Each row is a point. Two turns around zero, p and q, are shown by what they do to some points. Where does a point land after both, in the order given? Backwards means that the second turn is done in reverse. Each puzzle has new turns, and all numbers are rounded.

Turn p:
.26; .02; .01 -> .25; .02; .08
-.38; -.26; -.59 -> -.51; -.45; .33
-.17; .18; -.22 -> -.11; -.29; -.12
.27; -.24; .55 -> .22; .62; .06
.02; .29; .25 -> .15; .10; -.34
Turn q:
.24; .02; .28 -> .13; .30; -.17
-.08; -.62; -.37 -> .02; -.64; -.34
.15; .34; -.17 -> -.35; .18; .10
-.30; .25; .26 -> .20; .15; .40
Where do these land?
q, then p: -.53; .05; -.27 -> -.15; .56; .13
q, then p: .34; -.35; .30 -> .26; -.47; .19
q, then p: .13; .06; .13 -> .09; -.13; -.11
q, then p: .43; -.23; -.05 -> -.11; -.46; .13
q, then p: -.36; .47; -.11 -> -.09; .49; -.34

Turn p:
-.13; .24; .23; -.24 -> .23; .06; .33; .13
-.41; .02; -.01; .07 -> -.26; .15; .17; .24
.37; -.14; -.47; -.05 -> -.13; -.42; -.22; -.37
.39; .34; .32; .10 -> .45; .27; .01; -.32
-.22; -.47; -.07; .13 -> -.30; -.06; -.31; .32
Turn q:
.75; .06; -.45; -.33 -> .57; -.02; -.72; -.17
-.09; .16; .01; .01 -> .08; .08; .15; .01
-.17; -.45; .10; -.12 -> -.30; -.37; -.04; .17
-.01; .13; .07; -.14 -> .12; .05; .04; .15
.14; .22; .07; .04 -> .10; .25; -.03; .01
-.50; .27; -.05; .27 -> -.03; .08; .60; -.18
-.12; -.39; .25; .25 -> -.53; -.08; .00; .02
Where do these land?
q, then p: -.09; -.31; -.18; .38 -> -.04; -.26; .21; .41
p, then q: -.25; -.10; .13; -.01 -> -.13; .17; .13; -.16
q, then p backwards: -.30; -.40; .56; -.33 -> -.63; -.44; -.13; -.26
p, then q: .31; .29; -.45; -.11 -> .03; -.38; -.14; .48
q, then p: .03; .34; -.07; -.02 -> .27; .03; .04; -.22
q, then p: .30; .19; .01; .09 -> .01; -.08; .22; -.29

Turn p:
-.20; .04; .09; -.04; -.08; -.04; .15; -.21 -> .15; -.18; .02; .20; .08; .15; -.01; -.02
.09; .59; .10; -.16; .06; -.03; -.06; .12 -> .06; .23; .20; .24; -.08; -.19; -.35; .31
-.19; -.07; -.16; -.11; -.03; .16; .27; -.05 -> .07; -.16; -.23; .02; .01; .21; -.20; -.12
-.20; -.13; -.02; -.20; .06; -.02; .26; .26 -> -.12; -.02; -.36; .06; -.03; .25; -.06; .15
.01; -.03; .11; .15; .13; -.05; -.24; .13 -> -.08; .12; -.03; .01; .02; -.25; .20; .05
-.09; .03; .18; .05; -.18; .17; .05; .04 -> .21; -.03; -.06; .09; -.22; .02; .06; .00
-.05; -.09; -.04; .39; -.12; .04; -.45; .02 -> -.09; .06; .09; .03; -.13; -.36; .32; -.33
.10; -.13; -.01; -.16; -.05; .03; -.07; .01 -> -.09; -.12; .03; -.15; -.09; .02; .01; .07
.05; -.12; -.11; .02; -.05; -.29; -.07; .19 -> -.33; .14; .04; .00; -.01; .10; .14; .00
-.07; -.01; .05; -.22; .15; .12; -.13; .04 -> -.05; -.16; -.12; -.03; -.02; -.17; -.09; .18
.55; -.08; -.17; .28; .11; -.10; .29; -.56 -> .27; .11; .43; -.46; .48; .23; -.02; -.26
Turn q:
.14; .25; -.07; -.16; .11; -.01; .14; .22 -> -.13; -.07; .15; .20; .03; -.19; -.21; .16
-.07; .19; -.09; -.19; .07; .06; .15; -.06 -> .06; .12; .00; .10; .02; -.20; -.23; .00
-.05; -.75; -.10; .26; .00; -.17; .06; -.03 -> -.02; -.15; -.16; .14; .11; .50; .34; -.48
-.08; -.11; .20; -.23; -.10; .11; .15; -.02 -> -.18; .26; -.22; .06; .00; -.04; .01; -.01
.01; .05; .11; -.25; .02; -.20; -.12; -.15 -> -.09; .14; -.01; -.20; .07; .12; -.26; .04
.08; .11; .24; -.03; .07; .05; -.19; .36 -> -.22; -.09; .05; .04; -.22; .06; .02; .37
.05; .21; -.07; .23; -.26; .03; .01; -.11 -> .09; -.07; .11; -.23; .05; -.27; .17; -.04
-.05; .10; -.02; .68; .04; .00; -.06; -.15 -> .37; -.09; .37; -.15; -.13; .01; .42; -.10
-.14; .18; -.16; -.18; .04; .01; -.10; .09 -> .05; -.10; -.06; .00; -.14; -.12; -.28; .05
.11; -.24; -.03; -.13; .03; .12; -.04; -.15 -> .07; .05; -.23; .05; .22; .14; .02; .02
Where do these land?
q, then p: .11; .17; -.30; .13; .15; .08; -.71; -.05 -> -.28; -.02; -.12; -.63; -.35; .04; .11; .24
p, then q: -.06; -.25; .09; .20; .11; .05; .07; .04 -> .08; .01; .04; .20; .20; -.13; -.13; -.12
q, then p backwards: .12; .04; .16; -.15; .14; -.21; .08; -.01 -> .13; .15; -.16; -.08; .02; -.23; .07; .03
p, then q: -.11; -.04; -.04; -.19; -.08; .49; -.18; .07 -> -.16; -.28; -.22; -.27; .19; .11; -.05; -.24
p, then q backwards: -.13; .11; .01; .21; .20; -.07; .11; -.19 -> .16; -.10; -.17; -.03; .08; .08; .20; -.22
q, then p: -.12; .18; .11; -.11; -.39; -.06; .10; -.07 -> -.21; -.18; .14; .30; .11; .12; -.13; .11
p, then q: -.10; -.54; -.08; -.11; .09; -.11; .18; -.07 -> .21; .08; -.34; .42; .05; .00; -.10; -.15
p, then q: -.01; .16; -.19; -.35; -.06; -.09; .14; .12 -> .10; -.16; -.22; -.12; -.31; .03; .10; .15
p, then q backwards: .24; .11; .08; .05; -.11; -.11; .17; .09 -> -.04; .05; .25; .05; .22; -.05; -.05; -.14
q, then p: -.01; -.13; .04; .21; .07; .11; .16; -.20 -> .25; .15; .09; -.08; .14; .08; -.13; .02
p, then q backwards: .07; .18; .11; .11; -.12; -.07; -.12; .26 -> -.15; .13; .26; .03; .09; .12; .16; .07
